Each row of a before or after table is a point. The points were changed in one or more steps. Then noise was added and the rows were shuffled. The steps act on columns, c1 being the first. What was done? A step turns or swaps two columns, mirrors them in a line or flattens them onto one, adds a multiple of one to another, or multiplies or shifts one. Angles are multiples of 10 degrees, from the lower column toward the higher: turns from -170 to 170, lines from 10 to 170 but not 90. Use the fewest steps. Two steps may share a column if one is a turn and the other turns, adds or multiplies; they go together, in the order done. Otherwise the lowest column goes first.
In the rows, 128 means zero.

Before, 14 rows:
[[  7 122]
 [141 128]
 [ 96 129]
 [133 121]
 [128 154]
 [135 138]
 [157 138]
 [149 177]
 [150 137]
 [118 175]
 [140 138]
 [ 98 124]
 [142 145]
 [141 147]]
After, 14 rows:
[[142 125]
 [128 134]
 [141 127]
 [147 157]
 [140 118]
 [136 114]
 [156 120]
 [118 158]
 [143 108]
 [149 118]
 [ 98 104]
 [ 96 109]
 [  8 103]
 [136 101]]
Steps: shift c2 by -20

Before:
[[153 115 144 153]
 [154 135 153 166]
 [152 107 152 166]
 [146 177 136 148]
 [163 104 131 142]
 [156 111 141 131]
 [  7 210 133 154]
 [161 114 186 136]
 [164 112 153 177]]
After (9 x 4):
[[113 123 143 147]
 [165 213 133  13]
 [ 95 129 140 136]
 [101 105 128 154]
 [ 84 126 153 132]
 [ 84 151 152 133]
 [ 70 127 152 137]
 [103 155 189 152]
 [104 181 133 134]]
Steps: turn c1 and c4 by 120 degrees; add 0.7 times c3 to c2

Before, 14 rows:
[[139  93 120 188 142 126]
 [131 114 242  83  92 179]
 [115 146 114 164 166 179]
 [152 128 100 133 140 177]
 [137 123  99  95 158  84]
 [121 133 123  87 159 142]
 [ 98 132 109  80  64 177]
 [ 89  85  90 107 167 161]
 [146 138 177 235 131  73]
 [108 143  93 104 104 165]
 [138 116 139  99 171 147]
 [148 134 138  81 170 152]
 [146 141  95 122 145 125]
 [ 91  37  97  87 130 180]]
After, 14 rows:
[[116 144 122 162 139 140]
 [ 84 158  92 157 120 114]
 [171  90  84  13 119 156]
 [179 156 109 165  76 110]
 [139 171  81 119 128 159]
 [185  69  81 148 144 128]
 [192 115  88 160  38 124]
 [122 137 189 136  88 136]
 [137 168  99 116 107 147]
 [ 73 131 235  79 137 114]
 [143 159  88 134 129 128]
 [159 140 133 155 123 173]
 [169 107 103 161 147 130]
 [178 169 161 141 140 142]]
Steps: mirror c1 and c6 in the line at 60 degrees; mirror c2 and c5 in the line at 40 degrees; turn c3 and c4 by -90 degrees

Before, 10 rows:
[[159  89 148 158  80 154 147 112 145]
 [192  74  67 156 105  62 126  95 158]
 [170  82 145 108  90 114 113 162 116]
 [197 138 164 165 109 178  85 121 128]
 [129 121  83  93 150 120  75  83 115]
 [168 130 115 152  50 133 109 138 109]
 [110  95 179 157 150 140  86 133 118]
 [188  68 155 143  48 111 130 120  82]
 [147 169 116 149 157 156 174 111  81]
 [117 157 168 156 140 103 174  55 152]]
After, 10 rows:
[[183 102 100  62  87 114  73 167  74]
 [158 128 101  90  84 150  82 159 136]
 [144 187 132 163 118 155 141 164  69]
 [195  92  91 124  89 177 160 172 118]
 [192 104 175 120  93  62  81 223 152]
 [117 178  65 147 104 106 133 173 144]
 [129  77 156 139 171 119 145 191 106]
 [111  76  83 157 108 139 123  96 113]
 [173  87 124  85 132 112  94 126 104]
 [169 115 138  61  79 132 138 152  96]]
Steps: turn c3 and c8 by -160 degrees; add 0.7 times c1 to c8; mirror c2 and c7 in the line at 30 degrees; turn c4 and c5 by -70 degrees; shift c9 by -10

Before, 14 rows:
[[129 136 142  88 135 175  79  86 151 184  94 155]
 [ 89  75 142  86 157 133  91  79 175 176 118 125]
 [184 140 118 128 109 150 154 104  92 152 140 118]
 [162 110 170 157  82 192 117 101 136 147 146 123]
 [108 102  98 107 193 197  92 113 164 143 125 135]
 [117 168 184 118 134 115 124 170 154 116 110 199]
 [234 121 149 149 129 122 119 167 105  85 115 104]
 [113 146 129  88 132 156  65  90 192 178 170 124]
 [173 133 113 163  52 149 154 151 135 154 119 103]
 [154 172 192 164 164 122 147 158 109 109 119  96]
 [101 157 172 129 136 114  78 186  79 104 113 151]
 [172 140 166 190 153  95 124 175  89 124 145 165]
 [151 100 155  88 142 185 112 140 152 209 150 108]
 [178 139 170 134  98 125 168 167  85  82 157 136]]
After (14 x 12):
[[ 62  76 143  88 137 118 150 156 159 157 174  98]
 [124 160 172 128 136 142 101  69  66 182 122 110]
 [127 185  89 163  52 112 176 105 137  95 129 150]
 [198 150 160 136  97 132 156 101  72 105  89 122]
 [ 59  87 130  88 133 116 137 179 211 169 102 129]
 [ 98  69 116 107 193 105 118 142 174 155 135 111]
 [ 61  12 149  85 158 126 112 171 188 144 157 130]
 [135 153 186 118 133 158 114  82 162 134 131  64]
 [161 228 202 166 163 122 146  97 103 116 126 159]
 [121 153 156 158  82 102 167 159 140 133 121 123]
 [135 139 114 128 108 118 184 154  80  97 125 134]
 [ 60  40 160  90 141  99 178 126 158 115 104 141]
 [199 151 150 148 129 121 215  86  97 151 126 152]
 [146 235 173 190 152 152 167  90  77 133  96  97]]
Steps: turn c7 and c10 by -110 degrees; turn c1 and c7 by 70 degrees; add 1.5 times c4 to c2; add 0.3 times c5 to c3; multiply c6 by 0.4; turn c6 and c12 by -160 degrees; turn c8 and c11 by -160 degrees; multiply c9 by 1.3

Before, 12 rows:
[[129 128 139  76  87 100  85 139 134 142 143 141 120 150 115 173 143 147]
 [119 170 146 128 126 109 115 107 120 133 122 178 109 143 124  89 112 117]
 [145 113 135 142 153 132 153 155 115 108 117  89 151 159 151 120 154  98]
 [127 142 177 134 108 142 128 123 143  79 140 129 149  93 147  56 135 118]
 [127 138  77  85 137 109 144 141  97  91 141 110 129 169 140 104 101  92]
 [ 99 116  99 145 109 130 136  94 142 114 152 106 132 112 136  77 130 121]
 [150 127 153 112 112  72 110 106 144 131 163 138 127 150 127 126 140 121]
 [136 113 146 107 144 113 124 100 109 111 147 110 168 132  97  46 162 103]
 [112 156 168 134 177 100 141 154 121  87 116 136 167  90 108 143 109  99]
 [130 126  75  85 153 133 150 128  91 111 149  90 148  79 142 138 140 113]
 [110 106 121 110 128 120 145 127 141  95 137 132  95 122 130  80 120 111]
 [124 180 147 119 137 115 118 120  91  67 134 105 133  84 128  95 135 142]]
After (12 x 18):
[[131 181 122 120 121 117 120 130  91  63 168 100 145 122 109  96 115 139]
 [136 100 126 114 142 117 145 133 140 100 178 126  26 157 132  96 137 113]
 [132 140 155  87 121 106 139 131  91  95 183 110 130 208 169 104 158  89]
 [139 117 145 136  99 136 155  91 119 105 121  87 197 199 114 123 116 103]
 [130 114 142 144 161 136 143 152 139 116 179 103 141 157 153 109 106 122]
 [143 127 152  83 113 135 150 122  91 112 132  85 196 121 177 153 113 116]
 [103 131 116 114 122  72 110 140 150 135 215 141 124 189 110 102 101 119]
 [175 157  92 140 111 103 142 121 120  84 139 135 246 132  96 100 155  96]
 [112 147 127 132 141 144 125 134 138  81 171 127 192 135  79 102 120 112]
 [ 98 124 113  72 158  98  85 108 138 143 135 138 106 188 120 141 116 148]
 [133 171 117 128 136 109 115 152 117 134 178 175  73 187 115  81 131 117]
 [137 109  95 105 112 114 131 138 109 109 221 105 245 173 125  76  85 109]]
Steps: turn c1 and c5 by -130 degrees; turn c3 and c15 by -110 degrees; add 1.5 times c6 to c16; turn c11 and c16 by 50 degrees; turn c8 and c17 by 150 degrees; multiply c13 by 3; shift c14 by 40

Before, 10 rows:
[[164 104 134 194 203  92  81  82 208 121  93 111 181  54 154 143 114 153
   65 111 157  89 115 116]
 [103 125 186 212  97 136 166 178 112  72 147 141  94 121 155  90 142  52
  151 203 138 119 165 181]
 [188 126 148 140 139 157 146 146 135  14 162 135 108  99 111 105 125 119
  157 144 130 125 164 149]
 [122  92 102 155 139 111  90 121 193 135 144 130 155  84 131 111 164 100
   67 123 150 120 118 129]
 [166 151 138 109 149 144 169 193 149  21 165 118 117 137 168 157 104  99
  127 159 106 152 146 153]
 [142 125 150 126 100 189 125 146 123  54 162 134 143 161 158 137 135  95
  137 142  47 128 159 156]
 [143 160 119 178 131 117  92 101 190 141 116 148 114 127 134 106 127  88
   70 109 147 109 132  48]
 [129 149 164  94 101 139 136 174 118  75 169 162  97 113 135 143 121 111
  122 170  47 115 160 156]
 [145 121 131 161 114 128 161 162  62  40 130 100 138  79 151 115 138 132
  139 149 102 169 169 173]
 [119  52 107 127  67 175  91  79  31 117 129 234 159  67 193 141  97 133
  100  76 158 163 121 139]]
After (10 x 24):
[[124 107 131 199 204 177  59  78 121 117  94 149 181 153  89 141 199 154
   96 121 158 212 122 115]
 [144 127 188 210  96 104 177 179 147 165 145 117  82 117 152  89 140  52
  129 194 137 138  73 180]
 [115 122 134 161 114 135 144 160 125 168 126  89 133 125 198 114 181 131
  122 153 102  82  37 174]
 [ 88 152 137 109 149 143 155 195  96 144 168 100 113 150 158 155 114  96
  106 159 103 159  22 152]
 [120 149 161  92 101 119 152 173 143 161 172 155  91 138 134 144 142 110
  118 164  49 130  75 155]
 [121 156 119 174 133 146  89 102 113 134 115 176 118 128  92 105 130  90
   98 103 148 178 140  46]
 [ 64 126 150 142 136 142 157 147 130 162 162 120 103 135 110 109 154 120
  146 140 130 125  14 150]
 [105  55 106 126  63  85 142  80 148 120 126 245 167 169 245 141 184 134
  122  84 158  91 117 138]
 [143  94 101 151 139 138  69 120 103 115 145 162 154  98  91 110 178  99
   94 130 147 177 131 130]
 [ 74 123 149 125 100  91 136 144 129 160 161 134 139 117 152 136 100  96
  137 145  48 146  56 157]]
Steps: turn c1 and c6 by 140 degrees; turn c7 and c19 by -30 degrees; turn c7 and c12 by -30 degrees; turn c9 and c22 by 120 degrees; turn c15 and c22 by 40 degrees; swap c10 and c23; turn c13 and c20 by 10 degrees; mirror c14 and c17 in the line at 130 degrees

Before (14 x 32):
[[105 124 115 122 117  77 144 102 144 147 119 131 143 126 106 140 122 168
  103 141 124 112 143 135 140 105 111 109 134 133 162 129]
 [157 125 157 131 140 141 149 103  90 124 137 111 122 163 116 118 128 177
   98 145 162 105  80 125 132  99  95 151 116 105 161 106]
 [152 148 120 160 121 125 101 104 148 134 113 100 171 127 103 116 133 119
   94 125 115 120 132 125 141 133 113 103 132 127 146 104]
 [147 199 154 120 123 141 135  98 104 148 140 110 115 142 102 151 145 133
  129 130 145 113 152 126 146 132  99  93 124 130 166 120]
 [152 173 137 134 124 134 152 130 144 139 135 109 135 164 105 125 137 164
  118 146 129 120 148 127 122 122  96 113 123 131 170 136]
 [119 129 122 162 125 144 147 104 122 132 136 111 123 143 118 143 155 114
  121 124 105 111 150 144 125 111 129  96 151 100 131 132]
 [160 155 115 143 134 147 132  93 128 140 123 127 118 135 107  97  83 108
  124 144 137 122 140 146 103 109 101 118 117 109 106 117]
 [146 176 141 141 121 122 116 122 141 130 144 138 127 140 131 116 124 116
  127  94 152 118 137 123  94 130  93 104 125  97 171 133]
 [156 122 103 139 119 119 132 107 147 105  98 137 128 149 104 141  98 118
  127 123 106 151 140 134 126 134 102 133 113 115 128 112]
 [132 145 116 123 119 133  53  92 152   7 109 125 117 129 108 105 148 111
   82 136 110 151 130 147 145 133 120  96 130 135  32 117]
 [159 129 133 127 115  95  87 193 104  91 141 131 124 136 128 132 145 114
  114 101 122 109 147 147 138  96 125 126 189 122 157 109]
 [103 163 138 123 147  58  93 179 147 140 133 133 121 145 132 142 149 137
  129 140 166 110 146 143 141 115 104 166 137 117 135 113]
 [161 126 119 148 151 111 136 109 153 148 141 138 139 131 109 135 139 116
  123 146 129 104 131 138 144  93 121 100 116 130 160 135]
 [157 128  75 149 140 146 121 135 152 105 142  67 115 155 117 130 116 117
  130  67 116 112 113 131 102 107  96 102 145 123 166 110]]
After:
[[105 124 114 122 141  77 145 101 144 147 135 132 128 125 105 140 136 169
  102 141 127 110 144 135  93 106 112 111 134 135 135 123]
 [103 163 132 123 140  58  94 179 148 140 106 134 127 145 132 141 126 137
  129 139  89 135 146 103 116 116 102 166 139 149 121 146]
 [119 127 124 162 149 145 147 104 121 132 100 112 128 143 119 143 126 113
  120 124 153 126 149 124 128 111 128  96 152 161 133 122]
 [162 126 122 149 134 112 136 110 153 148 115 139 128 132 109 136 117 116
  123 146 121 109 131 101  92  94 120 100 115 143 131 116]
 [157 127  71 149 127 147 121 135 152 104 139  68 129 155 116 129 113 117
  130  68 136 116 113 114 109 107  95 104 145 143 170 126]
 [148 199 150 120 128 141 134  98 104 148 109 110 128 142 101 152 119 133
  129 130 108 123 150 132  86 132  99  92 124 137 131 145]
 [132 144 112 122 153 132  53  91 151   7 111 125 127 128 108 105 151 112
   82 135 150 134 129 128 203 132 120  96 130 107  65 134]
 [145 176 141 141 125 122 116 122 141 131 130 137 127 140 130 116 112 117
  127  94 110 148 138 136 108 131  92 103 125 158 179 127]
 [152 149 112 160 127 124 101 105 149 134 126  99 128 127 102 116 144 120
   95 125 139 117 132 135 105 133 114 104 132 134 125 149]
 [159 129 126 126 156  96  87 193 104  91 109 133 128 136 127 131 118 114
  114 101 130 116 147 132  98  96 125 126 190 145 134 147]
 [159 155 112 143 148 146 132  92 127 139 174 127 129 136 108  98 125 108
  125 144 122 138 141 114 160 109 101 118 117 146 137 134]
 [152 174 140 135 128 134 152 130 143 139 118 110 129 164 104 126 122 164
  118 146 125 122 147 132  95 122  95 114 124 130 156 124]
 [157 126 147 131 120 142 149 103  89 124 127 111 128 163 115 117 119 177
   99 144  95 138  81 118  99  98  95 150 117 162 142 160]
 [156 122 100 139 138 119 131 106 146 105 163 137 127 150 103 141 154 117
  128 124 157 145 141 134 129 134 101 134 113 125 130 136]]
Steps: mirror c3 and c32 in the line at 10 degrees; multiply c24 by 1.3; turn c5 and c24 by -110 degrees; mirror c11 and c17 in the line at 130 degrees; multiply c13 by 0; turn c22 and c30 by -140 degrees; turn c21 and c22 by 160 degrees; mirror c25 and c31 in the line at 120 degrees
